Each row is a point. To make a cloud, some directions were put in groups of two or more. Within a group, all points are equally far from the middle, so they leave a hole (a ring in 2 directions, a hollow ball in 3). The other directions are filled evenly. Then the cloud was stretched, turned, moved and blurred a little. Count the holes, and give their numbers of directions, smallest first.

Cloud (19 x 3):
-0.009  -0.033  -0.036
-0.334  -0.180  0.086
0.151  0.197  0.103
-0.153  0.215  0.296
-0.095  0.256  0.407
-0.205  -0.249  0.003
-0.175  0.182  -0.003
0.115  0.161  0.167
-0.323  -0.272  0.055
0.061  0.032  -0.155
-0.102  0.424  0.357
0.074  -0.019  0.309
0.020  -0.062  0.106
0.103  0.034  0.108
-0.128  0.013  0.183
0.194  -0.086  -0.178
-0.095  0.132  0.393
-0.011  -0.226  -0.339
-0.116  0.125  0.443
Holes: 0

Cloud, 31 rows:
0.085  -0.272  0.122  -0.164
-0.230  0.232  -0.015  0.158
-0.060  0.270  -0.067  0.202
-0.339  -0.108  -0.136  0.133
-0.062  -0.209  0.121  -0.341
0.256  0.088  0.123  0.191
0.150  -0.095  0.317  0.066
-0.354  0.149  -0.078  0.267
-0.172  0.238  0.098  0.260
0.235  -0.285  -0.100  0.059
0.151  -0.175  -0.071  -0.356
0.072  -0.061  0.425  0.034
0.001  -0.192  0.367  0.164
-0.153  0.118  -0.182  -0.051
-0.042  -0.117  -0.429  0.177
-0.031  0.001  -0.371  0.041
0.010  0.067  -0.248  -0.225
0.077  -0.179  -0.296  -0.045
-0.053  0.038  0.286  0.375
0.044  -0.086  0.336  0.217
-0.248  -0.141  -0.103  -0.001
-0.137  -0.198  0.004  -0.180
-0.040  -0.020  -0.308  -0.057
-0.119  0.214  -0.065  -0.190
-0.258  0.194  0.161  0.404
0.144  -0.296  -0.237  0.124
0.123  0.108  0.020  0.449
0.007  0.025  -0.395  0.009
0.231  0.219  0.056  0.141
0.144  0.153  0.203  0.161
0.189  -0.141  0.340  -0.111
Holes: 1 (2)

Cloud:
-0.071  0.437  -0.164  -0.276  0.171  0.120  0.212  0.267
0.521  0.108  -0.005  -0.032  -0.180  -0.002  -0.070  0.196
0.222  -0.067  0.229  -0.098  0.065  0.066  0.262  -0.085
0.025  0.212  0.210  -0.094  -0.092  0.082  0.073  -0.003
-0.011  -0.010  -0.518  -0.248  -0.204  -0.064  -0.101  -0.128
0.096  0.155  -0.319  0.019  -0.113  0.075  0.027  0.066
0.075  0.027  0.066  -0.277  0.175  -0.305  0.054  -0.082
-0.089  0.257  0.211  -0.152  -0.288  -0.048  -0.350  0.080
0.191  -0.224  -0.134  0.131  -0.068  0.090  0.061  0.094
0.113  0.267  -0.088  0.315  0.030  0.207  -0.179  -0.158
-0.027  0.301  -0.154  -0.346  0.142  0.188  0.287  0.050
-0.067  0.017  0.005  -0.430  -0.071  0.155  0.200  0.010
0.064  0.082  0.175  -0.194  -0.200  0.253  -0.265  -0.090
0.074  -0.174  -0.269  -0.394  -0.048  -0.234  -0.203  0.219
0.039  0.140  0.048  -0.005  -0.296  0.065  -0.402  -0.086
0.158  0.044  0.047  -0.087  0.192  -0.113  0.201  -0.192
-0.057  0.066  0.170  -0.305  -0.046  0.280  -0.241  -0.136
0.094  0.184  -0.117  0.005  0.357  -0.240  0.207  -0.074
0.258  -0.236  -0.387  -0.093  -0.009  -0.106  -0.254  -0.079
-0.128  0.200  0.143  -0.248  0.022  -0.009  -0.465  0.048
-0.013  0.035  0.141  -0.319  -0.112  -0.133  0.164  0.332
0.238  0.072  -0.367  -0.196  -0.107  0.011  -0.260  -0.006
-0.163  -0.088  -0.081  0.078  0.293  0.235  0.315  -0.216
-0.209  -0.166  0.002  0.064  -0.307  0.139  -0.382  -0.166
0.018  -0.020  -0.090  -0.002  0.114  -0.189  -0.408  0.050
0.145  0.167  -0.202  0.114  -0.292  -0.127  -0.500  0.176
0.314  -0.046  -0.133  0.487  0.017  0.288  -0.182  -0.154
0.286  0.072  -0.209  -0.494  -0.097  0.113  -0.182  0.250
0.232  0.290  0.006  -0.157  -0.020  -0.006  -0.224  0.356
-0.204  0.251  0.135  -0.151  0.178  -0.050  0.043  0.228
0.040  0.250  0.035  -0.138  -0.129  0.056  -0.426  0.165
-0.105  -0.186  -0.147  -0.058  0.233  0.340  0.420  -0.247
0.001  0.080  0.000  -0.026  0.222  0.074  0.271  -0.210
0.074  0.089  -0.114  -0.334  0.015  0.145  -0.141  0.358
0.030  -0.211  -0.160  -0.146  0.084  0.427  -0.187  -0.039
0.076  -0.086  -0.144  -0.261  -0.012  0.139  -0.070  -0.369
0.220  -0.053  -0.025  0.182  -0.124  0.394  0.021  -0.226
0.055  0.095  0.192  -0.293  -0.194  0.264  -0.022  0.039
0.071  0.155  -0.011  -0.227  -0.161  0.101  0.103  0.344
-0.084  -0.008  -0.272  0.135  -0.110  0.400  -0.054  0.063
-0.072  0.025  0.144  -0.442  -0.085  -0.112  0.100  0.191
0.114  -0.055  -0.580  -0.069  0.011  -0.032  -0.242  -0.041
-0.154  0.212  -0.088  -0.240  0.166  -0.153  0.012  0.222
-0.086  -0.046  0.020  0.254  0.278  -0.030  0.042  -0.223
-0.060  -0.386  -0.231  0.103  0.109  0.294  0.273  -0.343
-0.247  0.121  -0.254  -0.165  0.138  0.453  0.050  0.070
-0.053  0.173  0.177  -0.234  -0.128  -0.252  -0.138  -0.004
0.061  -0.193  -0.124  -0.289  -0.107  -0.221  0.258  -0.094
0.037  0.013  -0.122  -0.222  0.152  0.373  -0.102  -0.023
0.059  -0.032  -0.392  -0.171  0.285  0.100  0.226  0.198
0.195  0.197  -0.082  0.211  0.098  0.323  -0.191  0.111
0.002  0.087  0.123  -0.343  -0.355  0.325  -0.088  0.377
-0.035  0.242  0.492  0.095  0.019  0.154  0.132  0.257
-0.066  -0.123  -0.407  0.053  -0.081  -0.036  -0.187  -0.243
0.354  -0.080  -0.376  0.250  -0.165  0.130  -0.340  0.045
-0.077  -0.155  0.190  0.287  0.311  0.127  0.011  -0.300
0.021  -0.086  0.310  0.019  -0.208  0.086  -0.376  0.133
-0.022  0.236  0.300  -0.138  0.242  -0.003  0.076  0.206
-0.014  -0.133  -0.011  -0.052  0.030  0.160  0.240  -0.381
-0.162  0.071  0.126  -0.129  -0.238  0.287  0.026  -0.181
0.002  0.372  -0.001  -0.016  -0.154  -0.104  -0.153  0.122
0.260  -0.008  -0.250  -0.310  0.121  -0.413  0.209  -0.095
0.050  0.142  -0.134  0.078  0.311  -0.009  0.207  0.251
0.190  -0.096  0.054  -0.247  -0.192  0.349  0.026  0.252
-0.328  -0.300  -0.204  -0.354  -0.132  0.082  -0.311  -0.054
-0.078  -0.081  -0.310  -0.155  0.010  -0.176  0.101  0.207
0.255  0.334  0.166  -0.190  0.073  0.209  0.161  -0.055
-0.283  0.308  -0.176  -0.011  0.078  0.032  -0.190  -0.183
0.141  -0.032  -0.164  0.012  0.303  0.325  0.071  -0.228
0.147  0.167  -0.035  0.112  0.295  0.130  0.251  -0.211
-0.025  -0.081  0.032  -0.356  -0.286  0.064  0.030  -0.363
-0.005  0.127  -0.159  0.232  -0.143  0.060  -0.526  0.243
0.038  -0.097  0.215  -0.232  -0.073  0.110  -0.311  0.128
0.135  0.317  0.100  -0.092  0.241  0.044  0.305  -0.085
0.256  -0.019  -0.158  -0.445  0.021  -0.070  0.258  0.222
0.154  0.011  0.040  -0.306  0.046  -0.025  0.123  0.297
0.194  0.201  0.185  0.268  0.304  0.049  0.220  -0.028
0.134  -0.019  0.023  0.155  0.160  0.162  -0.238  -0.220
0.020  0.102  -0.346  0.002  0.173  0.075  0.176  -0.008
-0.147  0.029  0.128  -0.212  0.115  0.181  0.271  0.239
Holes: 0
